Rows are points. To make a cloud, some directions were put in groups of two or more. Within a group, all points are equally far from the middle, so they leave a hole (a ring in 2 directions, a hollow ball in 3). The other directions are filled evenly. Then the cloud was stretched, turned, moved and blurred a little. Count the holes, and give their numbers of directions, smallest first.
In the rows, zero is written as 128.

Cloud, 19 rows:
[[144 149  49]
 [ 71 120  64]
 [112 209 135]
 [174 149  91]
 [181 165 168]
 [127 182  96]
 [178 127 181]
 [159 118 200]
 [ 93 124 204]
 [141 195 125]
 [179 166 151]
 [134 201 130]
 [ 88 137  45]
 [155 186 128]
 [169  79 138]
 [ 67 115  96]
 [ 69 123  77]
 [ 68 118  84]
 [113 100 179]]
Holes: 1 (2)

Cloud, 28 rows:
[[ 70 158 169  76]
 [132  45 166 149]
 [ 49 115 126  91]
 [136 191 123 113]
 [ 60 109 140 150]
 [ 90  94  84 112]
 [ 87 147 197  85]
 [184 148 107 119]
 [ 99 111  90  50]
 [115 181 194 144]
 [ 71  81 188  97]
 [128 143 211 100]
 [186 109 178 151]
 [143  38 115 113]
 [153  52 106 128]
 [135  73 103  48]
 [ 81 146 113  56]
 [ 75 123 193  81]
 [ 69  73 185 106]
 [168 132 201 115]
 [126 152 107 154]
 [ 54  85 173 123]
 [ 64 108 111 129]
 [ 63 103 159 159]
 [121 170 208 127]
 [ 50 115 169  88]
 [104  83  79 106]
 [183 118 165  79]]
Holes: 2 (2, 2)

Cloud (47 x 6):
[[129 154 153 136 222 108]
 [162  88  88  81 205 132]
 [ 98  87 138 151  65 163]
 [137  37 114 104  65 150]
 [176 113 209  88 132 111]
 [146 124 156 126 108  57]
 [ 69  74 164 151  97 158]
 [139  74 185 103 195  84]
 [216  65 108  98 132 136]
 [206  60 141  73 138 123]
 [186  69 141  71 142 202]
 [153 124 195 141 145  82]
 [156 122 139 173 184  66]
 [161 124 197 133 128  94]
 [ 87  70 158  87 114 201]
 [142 113 164  90  63 124]
 [165 104 164  54 199 101]
 [ 93  53  79 113 145  84]
 [123  42  74 146 135  90]
 [119 108 125  32  87 171]
 [180  78 135 153 160  67]
 [209  95 174 100 115 108]
 [ 81  99  76 187 151 190]
 [ 85 108 127  31 128 115]
 [104  61  94 153 190  89]
 [ 87 115  76  63 141 191]
 [ 97  74 128  73 199 163]
 [122 187  52  99 156 163]
 [ 72  67  83 145 174  93]
 [158 183 105  62 196 158]
 [120  74 134 116  48 139]
 [126 159  49  73 123 182]
 [100  82  92 100 210 147]
 [ 49  62 154 114 141  89]
 [ 83  90 132 103 124 217]
 [167 166 140 128 105 183]
 [128 120 175  81  73 141]
 [ 58 101 132  54 148 124]
 [175 185  66 168 150 156]
 [ 80 166  98  71 166 144]
 [131  87 105 131  49 116]
 [ 78 116 165  49 117 152]
 [163 114 115  56  75 101]
 [ 92 186  78 114 165 160]
 [117 113 149 130  61 152]
 [186 172  82 168 121 158]
 [141 145 182 167 169 112]]
Holes: 2 (2, 4)
